Rows are points. Examples show where two turns around zero, p and q, send a point. Where does a point land after both, in the order given? Backwards means that the second turn is done in reverse. Each puzzle has new turns, and all numbers are rounded.

Turn p:
[-3 33] -> [-12  31]
[-17  -3] -> [-15  -8]
[34  5] -> [31 14]
[-14 -36] -> [ -3 -38]
Turn q:
[ -1 -32] -> [-25 -20]
[ 18 -15] -> [  0 -23]
[-13 -26] -> [-28  -7]
[-5 39] -> [26 29]
[ 1 34] -> [26 21]
Where do these land?
q, then p: [-5 26] -> [10 25]
q, then p: [ 34 -15] -> [ 20 -31]
q, then p: [-29 -11] -> [-30   6]

Turn p:
[-15  -2   9  27] -> [  5 -32   3   0]
[ -8 -18  -3  31] -> [  8 -28  11  20]
[ -1 -32  11 -12] -> [33 10  8  5]
[ -3  46 -37 -35] -> [-43  31 -44  -3]
[-24  48  -3  -3] -> [-29 -13 -36 -24]
[28 -8  3 -1] -> [-3 15 25  2]
[ 23 -34  19  -7] -> [28 16 32  1]
Turn q:
[ -3  21 -29   7] -> [-16  29 -13   9]
[-21 -28 -27  -5] -> [-24 -11 -27 -23]
[-31   2 -23  44] -> [-54  -1  -7  22]
[ 42   4  31 -12] -> [51 -6 12 12]
[  3 -13  11 -12] -> [ 12 -13   2 -12]
[ 10  14  36 -21] -> [31  2 32 -7]
Where do these land?
p, then q: [ -1   5  14 -26] -> [14 25 -2 -8]
p, then q backwards: [-17  21  17 -30] -> [ -1 -11 -27 -33]
q, then p backwards: [ 24 -11  38  21] -> [-11 -36   0  35]
q, then p: [-10 -25 -23  -6] -> [  5  15 -24  22]
p, then q backwards: [ 0  1  7 50] -> [-15 -25  35  21]
q, then p: [  3  10 -52  -9] -> [-38   4 -36  11]

Turn p:
[-20  -1  -3 -28  10  24  -4   8  24] -> [  6  20  -4  -6 -12  39  -4  20  -3]
[-16 -13   3  15  17  -7 -11  -6  29] -> [-10   7  13  -5  -7  18   8  -5  35]
[ 27  -3  31 -23 -41 -34  21 -17 -14] -> [ 50  -6  23   1   3 -43  22  -8 -24]
[-28  17 -28  30   3  -9  11  -4 -43] -> [-11 -23 -44 -15  30 -11 -17 -26   9]
[ -8  15 -28  23 -27  26  -5 -14 -18] -> [ -5 -22 -51  16  -8  -8   0   0   3]
[-13  44 -32  30  -4  17   8   9  -2] -> [-32   3 -53   6  15   6  13 -10  -4]
[ 32 -27   2 -33  -2 -21  -4  14  11] -> [ 21  17  43  25   0  -2 -14   1 -14]
[ 36  10  15 -32  -7 -31 -16 -15 -26] -> [ 23  21  18  -2  -6 -53 -17  -1 -19]
[-14 -20  29  10   5  23 -11  29  25] -> [-15  -9  23  -2   3  29  15  40  15]
[  4 -21  10   7  45  12  11  -3  14] -> [-26  -7  31 -18 -17  26  -7 -11   1]
Turn q:
[-14  -4   6   0  37   4 -15   1  32] -> [ -3 -18  -3  35  -7 -10   5  -3  34]
[ 52   8 -18  22 -20  -7  -4   4 -51] -> [ 38   0  10 -62  13  20  -9  19 -14]
[  6 -16  10  24 -19  26   2   5   6] -> [ -7  -5 -18 -22 -33   5   7  -6   0]
[ -6  -8  -9 -38 -15  12 -11  -1   5] -> [-26 -16   1   4  21   9   7 -21 -14]
[-27   0  -1   1  44   2  16  12  -5] -> [ 10 -15  -7  37  -5 -27 -11  22  -3]
[-12  -8  -4  25 -17  -5 -11  18  19] -> [ -5   7 -10 -17 -12 -27  13 -15  15]
[ 20 -22  11 -76 -20  -8  38   1  27] -> [-20  -5  49  32   0  27  26 -42 -50]
[ -9 -14 -17  31  17  -7  15 -25 -15] -> [ 31  15 -32   8  -1   0  11  24  -2]
[-11  -8  17   9  13 -10 -14   0 -16] -> [ 16   2 -14   6   0  -6 -25  -8   8]
[  1  73   5   2 -21  -6 -16 -14  -2] -> [-36  34  25 -22  24   8 -24  30  26]
Where do these land?
p, then q backwards: [-34  18   1 -15   2   7 -34  31 -23] -> [-16  37 -14  22   4   5 -13 -22 -38]
q, then p backwards: [  1  -9  28 -27   6  19 -10  -8  29] -> [ 12 -23 -27  28  14  11   7  -4  19]
q, then p: [  4  36  -7  28  18 -15 -24 -44  -1] -> [-41  42   1  15  -1  30  18  13  -9]
q, then p: [-23  -5   5 -15 -13 -46  -7   0 -16] -> [-22  22  -6 -23 -13 -34 -10 -20   8]
q, then p: [ -8  -6  17   9  -7  -2 -21  -9  15] -> [  5  13 -16   5 -18   8  13  -8  13]
q, then p: [  8  19 -28 -12  -7 -50 -34   5   2] -> [-20  36  35 -38 -18   1   4 -18  -6]
p, then q: [ 32 -20   1   9 -19  43  18   0 -36] -> [ 37  -5 -39 -26  -1 -11  -7 -30 -26]
q, then p: [  2 -18  -2   9  28  22  10  -3 -19] -> [ -5 -20   5  37   7   0 -16   3  -4]
p, then q: [ 14 -21 -20   7 -16  16  27 -16  40] -> [ -5  17 -28 -21 -36  24  16  16 -16]
q, then p backwards: [ -5  -5   2 -21 -18  -6  34  -8  -4] -> [ 27  15  -4 -18   5   7  19  14  12]
p, then q: [10 11  4 27 28 13 42 50 14] -> [ -7 -14 -41  41 -14 -11 -33  27 -26]

Turn p:
[  9  -6  14  -9 -15 -16  -3   1  22  12  -7 -23] -> [ 17 -23  -8  10  -8  -6  -4 -25  15  -4  -1  13]
[ 16 -17 -18  18  -4  10  13  -3   3   7  -8 -18] -> [ 19  26   4   6 -22   5  -3 -10   3  -4 -12   6]
[-12 -12  22 -10   1  15  26   3 -19   2  26   0] -> [-21  11  15  -1   2  -4  12   8  29  29   8   8]
[  6  27 -13  19 -19  29   0  -7  12 -23 -14  -8] -> [ -3  13   9   7   7  38   0  -4  -5 -38 -13   6]
[  9   9   0  11  21 -11  -8 -13 -15  12   2  -6] -> [ -2 -10   4 -12 -27  -4   7   5  -8  -1  -2 -19]
[ 18  -3  25  10  -2  -8 -18   6   6  12 -11   7] -> [  3 -16 -17 -16 -13 -11   8  -2  -4 -12   6  21]
[-11  14  19 -17  23 -17   5   6   1 -28  -6 -16] -> [  2 -31   6  -1   3  25 -17   8   6  16  23  -8]
[ 14  -1  16 -25   4  20 -16   3 -11   4   1  -7] -> [-20  -7 -26  -9  -7   3  -7   6  24   1  -7   1]
[ -1 -14 -22  17  -1  -8  -5  14  25  23  18  11] -> [  9  20 -13  14   0 -21  18 -24 -24   4   7  -1]
[  4 -11  -1 -22  24 -17  25  -5   1 -20  22  14] -> [ -8  -2   9  28  -3  -9 -14  25  -2  27  24  -6]
[ -6  10  -2   4 -14  20  -7  23  -9  11 -20   5] -> [  7   8 -16 -20  18  13  15   1   2  -5 -18   8]
[-26  -5 -19   7 -15   4   2 -19  11  16 -15  12] -> [  3   8  17  -1  18 -12  -4 -16 -21  -1 -30   4]
[-17  -8 -16  20  -3  -4  -9  -7  -3 -21   7  10] -> [ -1  19  18  -7  13  -5 -10  -2 -16 -12  15 -11]
[ -2  17  -5 -23  -1 -16  -5  -3 -25  -9   6  20] -> [ -7 -15   0   1  18 -12   1  32   4  -2   0 -22]
Turn q:
[-17  13   0 -24  -4 -12  13  26   4  -1  -8 -13] -> [-12  -3 -10  -6 -25  10   1  15 -22  22   8  -4]
[ -1  20 -11   7   7 -17   6   5  15  -9  -7 -10] -> [  6  -8   1 -18 -11   4  -9  18   1   7  10  18]
[ 12 -18  -1  11   6 -10   1 -10 -34  -7  13   8] -> [ 10 -25   7  18   5 -18   7 -22   7  -2 -15   3]
[-19   4   1 -15   4  17 -24   0   2  -8  -1  11] -> [-30  17  -1   8  11  -8  -5   1 -11  -5   6   6]
[  5 -17  19  28  -5   3 -10 -10   0   9   7  -1] -> [ 17   3 -12  16  19   5   8  -7  24  -9  -1  -1]
[ 12 -12 -17   8  21 -10   9   9   0   6  20 -22] -> [ 32 -18  -4  -6  -8 -10   8  -7 -15 -10  16   5]
[  8   9  10  25  17  -3   1 -14 -20  22  19  -4] -> [ 18 -10 -24  -3   0 -17 -10 -25  22  -9  -1   1]
[ -1  17   1 -22   7  16  20  13  12 -20 -14 -19] -> [ -4   0  -1  -9 -14  10 -22  30 -30  -3  -6  -7]
[-28 -14  12 -30 -19  -8  -7 -29  18 -12 -25  23] -> [-46  19  10   0   2  22  29  11   4  -4 -27  12]
[  1  -9 -12  18  -8  11  -1 -16 -11  16   1  14] -> [  0   2  12   2   4 -11   6 -14  26 -13   2 -13]
[-14   0   2  -6 -43  15 -23 -14   7 -13  -6   7] -> [-37   5  13   6  30  22   3   7  12   1   5 -11]
[  7 -15   1  22   6  -3 -12  -7 -16  18 -16   2] -> [ 12   5   5  22  -9   1   0 -19  24 -10   3   6]
[ 30  -2  -2   1   8  -5  -2  -6 -10  21  12  -5] -> [ 24  -4   0  -8   0   0  -5 -33   0  -4  -2  -2]
[ 20   7  -3   0   8 -13   8  24   9  -8   2   3] -> [ 23   0   7  -7  -4  -4  -6   7 -14  22   0   8]
[-16  17  -2 -21  -6  20  20  29  23 -14   3   5] -> [-12  15  -2 -15  -2  -7  -5  37 -27  16   4 -20]
Where do these land?
q, then p: [  2  10  -6 -14  -1  -5   9 -16  -9   5  -9 -17] -> [ -7   8   1  -5  15  -4 -20  -5  14  -7  -8   6]
q, then p: [ -8  -6 -11  -7   1  14  -3  20   2   8 -10 -35] -> [-11  25   5  -3   3   3  12  -3  26 -16  14 -14]
q, then p: [ 15   0  -1  -7   9  13  -5  -6  14  10 -15   8] -> [-12 -19  -2  -2   4  16   2  11   2 -16  -3   0]
q, then p: [ -7   4 -12  21  -3 -52   9 -13 -12  12   1   3] -> [  1   7   1  34   6 -32  -7 -10  -6   9 -12  35]
q, then p: [-11  12  -4  13  -2 -28 -21   0  30 -10  -1   1] -> [-21   6 -18  16  15 -10  19  11 -17  21   2   7]
q, then p: [ 15  -1   9  32  -7   7  11  16  -8 -16  -6   5] -> [ 15  -1 -25  -7 -24   1   9 -14  -9  -8  12  12]
q, then p backwards: [  3  -9   3   1  -5  11   5  -7 -16 -20  -1   4] -> [ -3  14  -8 -15  -9  -5   4 -18   3   1  -1   5]
q, then p backwards: [ -9  -3   2  19   3   3 -19  -9  -1   9 -12   4] -> [ 11  -9   5  -4 -19  10   5   3   4 -12  14  -8]
q, then p: [-11 -22  -1  -4  -3   6  13  -1  10   1 -13   5] -> [12  1  9  2  7 22 11  3 10  1  3 11]
p, then q: [  8 -45 -11 -14   0  -1 -18  35  -1 -15 -12   1] -> [  3   3  22 -33  11 -11 -13 -28 -13   8  28  23]
q, then p backwards: [ -4  14  16 -11  -6  -4   3   6 -11   6 -12   7] -> [  0  -7  -4 -13  18  17   2  -6   2   9   2  -8]
p, then q: [ 21  15  38  -6  -2  11   6 -11  -1  -9  76   7] -> [ -7 -13 -41 -17  12 -21  46  51  19   7  15 -12]
p, then q: [ -5  15 -18 -14  -8  16   4  -6   2  11  15   2] -> [  2  -2  -8   3 -21   2  -9  20  15 -14   6   6]
q, then p: [-10  15  -4  -9  26   7   5  -8   0   5  -2   5] -> [  8 -13   3   1  24  -8  -7   8   0 -12   2 -12]
